Rows are points. To make a cloud, some directions were put in groups of two or more. Within a group, all points are equally far from the middle, so they leave a hole (a ring in 2 directions, a hollow ball in 3). The other directions are filled evenly. Then the cloud was stretched, turned, moved and blurred a little. Count the holes, and give their numbers of directions, smallest first.

Cloud (22 x 3):
[[ 3.46  0.15  2.19]
 [-0.58 -1.75  3.06]
 [ 0.40  1.77  0.57]
 [ 2.01  1.51 -1.58]
 [ 0.32 -2.60 -3.71]
 [-0.69  0.29  3.15]
 [ 2.99 -0.14 -1.56]
 [ 3.61 -0.59  2.13]
 [ 0.34  1.53  2.36]
 [-1.62 -0.43 -1.71]
 [ 0.49  1.60  2.50]
 [ 1.84  1.68  0.32]
 [-1.07 -0.48  1.82]
 [-1.59 -0.48 -1.34]
 [ 0.29  2.01 -3.29]
 [ 0.96  1.88 -0.51]
 [ 0.23  2.01 -2.65]
 [-0.93  1.04 -0.45]
 [-1.75 -0.62 -2.59]
 [ 0.16 -2.62 -1.64]
 [-1.21 -1.55 -0.74]
 [-1.05  0.34  0.75]]
Holes: 1 (2)

Cloud:
[[-1.13 -2.41 -1.91  0.87]
 [-0.34  2.06  2.95 -0.25]
 [-0.18 -2.43  1.21 -2.16]
 [ 0.61 -0.92 -1.75 -3.12]
 [ 1.05 -0.18 -0.72 -3.27]
 [-1.20 -0.26 -2.19 -1.99]
 [-3.23 -2.08 -0.15 -0.17]
 [ 2.78  1.82  0.45 -1.43]
 [-2.63 -2.58 -0.40  0.74]
 [-0.65  1.30  0.01  1.95]
 [ 3.04  1.50  0.63 -0.94]
 [-2.77  0.78  1.84 -0.86]
 [ 0.00 -2.69  1.16 -1.90]
 [ 3.05  1.59 -0.21 -1.01]
 [-2.46 -1.46 -1.75 -1.08]
 [-0.79  0.54  0.17  2.25]
 [ 1.21  0.87  0.91 -2.87]
 [ 1.21  2.00 -1.59 -0.12]
 [-1.50 -2.03  1.46  1.63]
 [ 0.11  1.93 -1.64 -1.14]
 [ 0.55 -1.17  0.44 -3.13]
 [-1.85 -1.59  2.01 -1.61]
 [-1.70 -2.53 -1.61  0.76]
 [ 2.49  1.80  0.18 -1.90]
 [ 1.87 -3.03 -0.89 -1.41]
 [ 2.67 -1.93 -1.43 -0.31]
 [ 0.39 -1.47 -2.09 -2.89]
 [ 1.42 -3.00 -1.67 -1.83]]
Holes: 2 (2, 2)

Cloud:
[[ 1.11 -2.44 -1.09  0.64  1.78  2.08  2.21 -3.58]
 [-0.65 -1.31  0.64  1.91  2.40  1.20  3.10 -1.74]
 [-1.04  0.80  0.05 -2.17 -3.14 -0.31  0.34  1.28]
 [ 2.25 -0.69  0.95 -2.09  2.31 -3.80 -0.80 -2.01]
 [ 0.31 -2.43 -1.37 -0.51 -0.94  0.31 -0.82  1.92]
 [-0.67  0.02  1.45 -0.54 -1.44  4.12 -1.85 -0.55]
 [-0.58 -1.84  3.06 -0.74  1.85  0.57 -0.77 -1.26]
 [ 2.88 -2.04 -0.44 -2.17 -0.40 -0.82 -0.02 -1.90]
 [-2.85 -4.55  1.81 -2.21  0.20 -0.75 -1.16  1.14]
 [ 0.15  1.98 -1.94 -0.45  0.74 -0.38  1.87  2.14]
 [-0.88  1.29  1.67 -1.73  1.12  2.38 -0.92 -0.20]
 [-0.86 -4.64  0.25 -0.62 -1.05 -1.01 -0.08 -0.89]
 [-1.47 -2.34  0.94 -2.32 -0.70  2.12  0.33  0.17]
 [ 0.50  0.35 -1.63 -4.15 -1.39 -2.95  0.04  0.66]
 [ 0.23  0.47  0.91 -3.17 -0.80 -2.83  0.48  1.55]
 [ 0.84  1.94 -0.17  1.65 -0.06 -0.89  2.42 -0.60]
 [-0.94  0.31  1.66 -0.17 -0.89 -3.06  1.93  0.48]
 [ 1.35  0.69  0.93 -2.92  1.17 -1.77 -0.08  0.06]
 [-3.88 -2.06  1.50 -0.15 -1.64 -1.73  0.68  0.48]
 [ 1.09 -2.55 -0.42 -2.68 -0.66 -2.30  2.62 -2.15]
 [-0.14  1.76 -0.81 -1.01 -0.97 -2.81  1.91 -1.19]
 [ 0.35  1.80  2.73 -2.54 -3.21  0.86 -1.36  1.96]
 [ 0.60 -1.31 -0.43  0.59 -1.41  1.98  1.49  1.47]
 [-0.75 -3.65 -0.69 -3.44 -0.38 -0.81  1.40 -0.95]
 [-1.89 -2.29  0.86 -0.46  2.85 -1.56  1.41 -3.24]
 [ 0.29  2.14 -0.66 -2.07  1.11  0.62  3.74  2.05]
 [ 1.07  0.32  2.04 -2.62  1.97 -2.33 -1.13  1.91]
 [ 3.79 -1.18  0.48 -0.47  2.19  0.45  2.28 -3.70]
 [-1.15 -1.43  2.60 -0.13 -2.78  0.03  1.76 -1.94]
 [-1.74 -1.54 -1.65 -1.93  0.48 -0.26  2.82 -2.04]
 [-1.14 -1.10  1.13 -3.30  0.13  0.27  3.30 -0.01]
 [ 2.12 -0.24 -1.40  1.40  3.00  0.15  1.23 -0.50]
 [-0.97 -1.43 -1.80 -0.46  4.09 -3.50 -0.87 -2.87]
 [ 1.87 -0.68 -1.52 -2.24 -1.14 -1.54  0.28 -2.00]
 [ 0.39 -0.10  2.35 -2.41  0.35 -4.00  0.53  1.12]
 [ 0.82  0.00  1.81 -0.64 -0.14 -4.88 -1.34 -0.85]
 [-0.41  0.42 -0.80 -3.11  1.29 -2.37 -0.78  2.27]
 [ 2.17 -0.74  0.74 -1.97  0.45 -1.35 -0.53  0.24]
 [-3.39 -0.45 -0.39 -0.83 -1.58  0.26  0.87 -0.13]
 [-0.16  1.66  2.29 -0.20  1.54 -0.41 -0.74 -2.41]
 [-1.65  0.42  0.63 -1.24  2.27 -0.55  0.94 -1.27]
 [-2.54 -1.33  0.28 -2.89 -1.05 -0.96  0.67 -0.29]
 [ 1.52 -1.66  1.49 -0.85  2.11  1.53 -0.29 -0.40]
 [ 0.23 -2.58  0.64 -2.56 -0.05 -0.64  1.46  2.05]
 [ 0.66 -1.62  2.45 -0.30 -3.60  1.80  0.94  2.10]
 [ 2.44 -1.47  0.59 -0.48  0.75  0.14 -0.68  0.08]
 [ 0.82 -1.10 -1.00  0.19  3.80 -0.99 -1.14 -3.39]
 [-0.57  0.38  0.53 -3.77 -2.38  0.35 -0.68 -0.31]
 [ 0.18 -0.11  0.22 -1.45 -2.04 -1.64 -1.92  1.24]
 [-1.12 -3.17  0.16 -3.08  0.13  0.32 -2.58 -1.32]
 [-0.50  0.89 -2.26 -0.71  1.78 -0.06 -1.43 -0.29]
 [ 1.58 -1.03  1.07 -2.52 -2.18 -0.09 -0.91  0.40]
 [-1.63 -1.96  0.24 -1.50 -2.27 -0.70  2.59 -2.04]
 [-0.47 -1.35  1.30  0.82 -0.27 -1.21 -2.89 -0.37]
 [ 1.92 -1.81  1.66 -0.93  0.44  0.44 -0.18 -3.27]
 [ 1.55 -1.41  3.76 -0.64  0.15  1.82 -0.90  1.34]
 [ 0.71 -1.97  0.31 -2.96 -1.57 -2.34  1.68 -3.70]
 [-0.27 -1.80  0.71 -1.78 -0.95 -0.65 -2.71 -0.27]
 [ 2.26 -0.54  0.86  0.38  1.80 -0.42  2.12  0.01]
 [-1.24 -0.66  0.30 -3.24 -1.56 -0.47  3.56  2.09]
 [-1.78 -3.06 -1.02  0.17  2.02 -2.16  2.39 -1.90]
 [-1.08 -1.34  1.26 -1.95 -0.46 -1.91  3.43  3.26]
 [ 1.60  1.58 -2.00 -0.70 -1.15 -1.20  2.31  0.20]
 [-1.71 -3.49 -0.07 -0.47  0.06  1.00  1.79 -0.73]
 [ 1.58 -2.08 -0.66  0.28 -0.16 -1.97 -3.31 -3.26]
 [ 0.63 -1.48 -1.05 -0.21  4.05 -0.92  0.15 -3.37]
 [ 1.97  1.20 -0.98 -3.63 -0.65 -1.64 -2.67  0.90]
 [ 2.17  0.97  0.46 -0.96  0.92 -0.06  1.01  3.10]
 [ 1.10  0.63  1.63 -1.14  0.18 -0.83  2.12  0.32]
 [-1.61 -2.20  0.38 -0.41  1.24 -1.86 -0.07 -3.81]
 [-0.85 -3.40  1.63 -0.61 -0.14 -1.86 -1.74 -1.74]
 [-1.45 -0.20 -0.62 -2.70 -2.17 -2.04  0.91  3.15]
 [ 1.44 -0.61 -1.65 -1.07  3.47 -3.46  0.24 -2.53]
 [ 0.45  0.64  0.12  0.34 -1.04 -1.05 -1.44 -3.60]
 [ 0.22 -0.85 -2.43  0.73  2.02 -2.04 -2.66 -2.63]
 [-1.78 -1.34  1.58  0.15  1.31 -2.13  0.28 -0.25]
 [-3.40  0.25  2.30 -2.45 -2.98 -1.51 -1.04  1.28]
 [-2.94 -0.47 -0.21 -0.09 -0.21  1.18  2.02 -0.17]
 [ 0.93 -2.00  2.17 -1.86  1.09 -2.79  1.64 -1.65]
 [ 3.80 -2.81 -0.19 -1.80  0.95 -0.97  1.69 -4.05]]
Holes: 0
